Each row is a point. Two turns around zero, p and q, are shown by what they do to some points. Write where each new point lands after one turn and then the other. Backwards means that the second turn is done in reverse. Each puzzle has new turns, and all numbers are rounded.

Turn p:
[ 33 -27 -61] -> [-13 -11 -72]
[14 60 29] -> [58 24 26]
[-35 -25  -7] -> [-43   3   8]
[-12  -8  40] -> [ -2 -17  39]
Turn q:
[ 17  10 -22] -> [  6  26 -13]
[-26  52  65] -> [-64  -9  59]
[ 37 -42 -25] -> [ 58   8 -16]
[-28 -19 -18] -> [ -1 -24 -29]
Where do these land?
q, then p: [  8  31 -21] -> [ 7 37  3]
q, then p: [ 22 -30  18] -> [ 23 -34  -2]
p, then q backwards: [ 17 -13  64] -> [ -2 -38  56]
p, then q: [-48  12 -60] -> [-70  18 -29]

Turn p:
[ -6  21 -22  -6  19  31] -> [  1  -3 -25 -37  -9  15]
[ 10 -12  45 -24 -27 -21] -> [-12  22  52  24  -8 -10]
[ -8 -31  26  13  -9  -8] -> [ -5 -15  27  27  16   7]
[  1  29   0 -12  37 -18] -> [ 22  37 -11 -21  17   0]
[16 34  2  1 44 27] -> [ 29  21 -19 -32 -10  36]
[ -8 -53  -2  -9 -28  -6] -> [-14 -40  33  15   5 -26]
[-39 -17 -26  24 -41  14] -> [-48 -43 -21  14   6  -6]
[ 35  30 -23  13   5 -20] -> [ 28  23 -35  11 -18 -16]
Turn q:
[-20  35  -8  31 -26 -26] -> [-18  18  12  39 -41  -7]
[-22 -29 -23  35 -38 -17] -> [ 10 -34  -4  55 -22   8]
[ 36 -35   5 -35  35 -33] -> [  9 -18  38 -18  61 -14]
[-19   2  -7  -9  12  -1] -> [-20  -4 -11   0   6  -8]
[  0   8  -1 -34   3  12] -> [ -7  -6  -5 -32   0 -15]
[ 38  10  27   9 -42 -12] -> [ 32   8  43  -6 -32  16]
[-10 -16  31  -2   1  39] -> [  1  -6 -23 -26   0  40]
[-24  23 -17 -16  42  -4] -> [-39  18 -18  -4  21 -28]
[22  3 -7 21 13 43] -> [ 33  27 -33  -7   6   8]
Where do these land?
p, then q: [ 15  -6   5 -12 -21  -6] -> [ -4  -2  19  10 -16  14]
q, then p: [ 15  13 -10  32 -31  12] -> [ -3   2 -16  30 -38  -2]
q, then p: [-28  -9  -5 -22 -27  35] -> [-15 -37   7 -10 -11 -38]
q, then p: [ 19  39  10  -7  18 -26] -> [-14  50   5   1  12  11]
q, then p: [  7 -32  17 -10  76   1] -> [ 40   9  -8 -60  35  26]
p, then q: [  7 -22 -45  25   8   3] -> [ 30 -27   3  22  29 -17]
q, then p backwards: [-35  17  28  -7 -23 -20] -> [ -6   1  17 -12 -40  35]
